Each row is a point. Each copy is the shape, with its points in the same order, stretched, turned, moved and blurred by noise. Is it also mirrored, or only turned?
(in the rows, 128 means zero)

Shape (6 x 2)
[[124 122]
 [189 155]
 [ 98  97]
 [141 121]
 [108 136]
 [ 91 110]]
Copy 1 (6 x 2)
[[136 136]
 [135 212]
 [128  96]
 [126 147]
 [157 127]
 [140  99]]
Copy 1 is: mirrored
Copy 2 (6 x 2)
[[121 113]
 [133 196]
 [129  72]
 [136 126]
 [ 99 105]
 [112  71]]
Copy 2 is: only turned
Copy 3 (6 x 2)
[[126 131]
 [187 143]
 [ 94 113]
 [137 115]
 [118 150]
 [ 90 120]]
Copy 3 is: only turned
Copy 4 (6 x 2)
[[126 124]
 [173  61]
 [112 163]
 [145 117]
 [107 120]
 [100 156]]
Copy 4 is: mirrored

Shape (8 x 3)
[[ 84 125 139]
 [115 130 137]
 [ 99 135 143]
 [137 117 155]
 [136 186 139]
 [147 149 107]
 [177 138 125]
 [123 136 206]]
Copy 1 (8 x 3)
[[148  93 142]
 [141 120 127]
 [150 111 138]
 [123 137 145]
 [185 158 107]
 [135 149  85]
 [114 172 101]
 [159 149 193]]
Copy 1 is: mirrored
Copy 2 (8 x 3)
[[106  76 137]
 [126 103 130]
 [118  93 143]
 [155 118 130]
 [105 149 176]
 [115 161 123]
 [154 164 119]
 [174  88 186]]
Copy 2 is: only turned
Copy 3 (8 x 3)
[[ 67 124 110]
 [ 99 131 120]
 [ 83 137 114]
 [102 134 152]
 [133 181 102]
 [154 134 104]
 [164 139 137]
 [ 62 177 171]]
Copy 3 is: only turned

Shape (7 x 4)
[[188 104  83  84]
 [125 151 109 140]
 [133 109 105 157]
 [103 142 141 166]
 [155 172 150 143]
 [150 125 114 141]
 [123 107 158 101]]
Copy 1 (7 x 4)
[[166 151 135  34]
 [ 97 151 121 116]
 [137 148  83 112]
 [106 142 109 167]
 [116 187 168 141]
 [138 159 115 106]
 [160 105 146 140]]
Copy 1 is: only turned
Copy 2 (7 x 4)
[[147 135 210  97]
 [ 91 153 140 147]
 [117 101 137 155]
 [ 94 137  98 168]
 [131 175 146 167]
 [124 134 160 148]
 [147 133 108  98]]
Copy 2 is: mirrored

Shape (9 x 6)
[[ 82 120  83 130  98  88]
 [112 118 161 145 156 154]
 [139 112  94  89 154 178]
 [ 98 150 149 110 153 108]
 [141 169 148 170 145 145]
 [115 153 138  89 126 146]
 [ 87 127 136 133 187 131]
 [131  94 139 147 127 156]
 [ 90 161 162 174  83 139]]
Copy 1 (9 x 6)
[[144 155  68 130 121 199]
 [111 107 154 110 134 121]
 [117 116  85  60  85 126]
 [119 141 121 109 179 141]
 [ 97 155 154 129 120 117]
 [135 154 129  71 136 142]
 [ 84 100 127 106 159 139]
 [149 108 129 120  90 123]
 [148 163 183 139 124 174]]
Copy 1 is: mirrored
Copy 2 (9 x 6)
[[107 178 100 145  75 104]
 [132  79 144 120 154 106]
 [169 130 114  74 139 151]
 [134 130 140 109 132  61]
 [159 107 187 168 148 102]
 [147 140 159  77 116 111]
 [147  86 112 118 143  65]
 [117 105 132 126 149 145]
 [110 105 200 159  87 117]]
Copy 2 is: mirrored
Copy 3 (9 x 6)
[[ 98 140  90 152 153  66]
 [126  85 133 129 138 157]
 [103 141 110  85 110 147]
 [130 119 117 122 181 128]
 [166 124 163 160 138 176]
 [143 134  99 111 149 146]
 [ 96 100 144 119 173 145]
 [123  94 130 131 105 145]
 [162 101 113 198 135 170]]
Copy 3 is: mirrored
Copy 4 (9 x 6)
[[108 122 104 119  66  85]
 [ 89 128 147 155 153 134]
 [113  81 110 104 138 173]
 [106 146 156 111 142  99]
 [110 189 144 165 127 158]
 [132 121 168 114 122 135]
 [ 57 136 136 111 156 119]
 [113 106 113 174 130 140]
 [108 167 180 188  73 125]]
Copy 4 is: only turned

Shape (11 x 8)
[[131 151 155 126 148  82 171 129]
 [170 158 143 125 144 129 131 126]
 [ 87  82 147 145 125 139 143 162]
 [137 143 119 134  99 141 146  98]
 [134 188 176  97 124  58 117 148]
 [156 139 138 114 144  75 133  90]
 [145 118 117  94 156 152 145 121]
 [138 169 124  89 117 128  66 155]
 [190 108  97 134 104  89 156 143]
 [ 85 184 135 129 158 139  69 132]
 [162 125 177 103 128 148 127 124]]
Copy 1 (11 x 8)
[[121 122  94 140 129  66 145 124]
 [131 157 147 141 102  83 145 144]
 [135 100 131  96 123 149 130  80]
 [144 180 120 128 133 122 104 129]
 [154  94  99 117 121  49 134 178]
 [161 139 111 181 149  68 127 130]
 [140 157 159 125 151 112 153 136]
 [180 123 149 102 106 123 116 193]
 [179 172 102 141 109  97 164 102]
 [133  95 145 146 128 152  94 191]
 [154 146 176 105 112  74 130 125]]
Copy 1 is: only turned
Copy 2 (11 x 8)
[[136 149 159 171 116 133 181  99]
 [132 169 137 134 123 110 164 125]
 [136 100 212 138 160 134 102 141]
 [127 146 126 120 123 158 125 144]
 [144 176 136 199  68 107 161  90]
 [150 129  98 161 114 133 171  76]
 [113 119 154 106 131 112 156  97]
 [105 163 119 140  86  71 120 131]
 [187 105 124 109 110 126 174 139]
 [ 58 170 130 183 125  96 117 129]
 [152 164 159 120 136 117 131  95]]
Copy 2 is: only turned
Copy 3 (11 x 8)
[[134 126 166 102  74 164 146 123]
 [157 117 147 131 126 145 111  96]
 [137 161 141 149 118 127 207 179]
 [118  92  95 152 119 140 143  92]
 [121 146 179  89  56 112  88 118]
 [116  85 159  98 118 137 125 100]
 [168 119 114 104 150 147 153  99]
 [145 142 116 115 137  85  71 116]
 [163  57 145 129  80 121 144 139]
 [106 167 115 125 178 138  75 132]
 [156 141 152 139 123 116 157  85]]
Copy 3 is: mirrored

Shape (14 x 9)
[[ 91 110 145  79 164 114  83  92 101]
 [168 103 136 163 161 147  99  64 128]
 [137  76 139 164 172 159 101  78 152]
 [166 111 141 172 170 139 131  82 127]
 [121 165  86 126 112 138 132 148 120]
 [120  87 150  65 156 111 123  86  99]
 [101 129 154 113 152 145 123 144  94]
 [127 141 160 124 127 151 136 135 103]
 [118 121  82 133  89  88 129 161 132]
 [127 126 138 102  97 140 126 108 123]
 [ 95 144 110 102 124 142 146 144  85]
 [142 120  98 140 156  78  94 115 197]
 [120 127 123  98 143 162 146 137 114]
 [163 116  91 124 120 114  96 151 138]]
Copy 1 (14 x 9)
[[112  85 108 107  97 194 134  70 118]
 [155 134  96 143 118 168 210  77 125]
 [169 108 107 147  91 174 208  85 149]
 [153 138  82 139 113 134 190  98 132]
 [123 139 122 137 160 142  97 168 102]
 [125  89 119  71  79 154 157  84 112]
 [111 124 117 125  79 167 108 124 136]
 [113 154 135 125  90 156 121 131 129]
 [134  95 117 135 166  84  98 134  74]
 [123 127 161 111 112 150 154 129 107]
 [109 130 114 114 103 157  90 169  98]
 [150  73  98 142 217 107 159  77 136]
 [138 122 132 106  95 162 125 157 135]
 [169 115 116 138 167 115 106 100 114]]
Copy 1 is: mirrored
Copy 2 (14 x 9)
[[151 125 168 138  58 106 110 161  95]
 [166  96 143 141 142  80  79 103 133]
 [163 117 144 135 138  95  55 134 142]
 [150 104 156 150 154  99  95  93 161]
 [132 172 127  95 153 125 170  92 111]
 [156 102 182 139  83  92 124 192 108]
 [164 153 160 160 103 133 152 132 130]
 [179 125 153 160 119 132 159 122 130]
 [ 92 179  88 125 145 131 152 129  94]
 [174 114 132 112 135 115 142 150  97]
 [153 168 172 119 139 139 183 134 106]
 [ 69 130  73 104 107  86  69 109 138]
 [163 143 164 111 140 102 148 146 140]
 [133 156  90 134 119  67 118 111 110]]
Copy 2 is: only turned
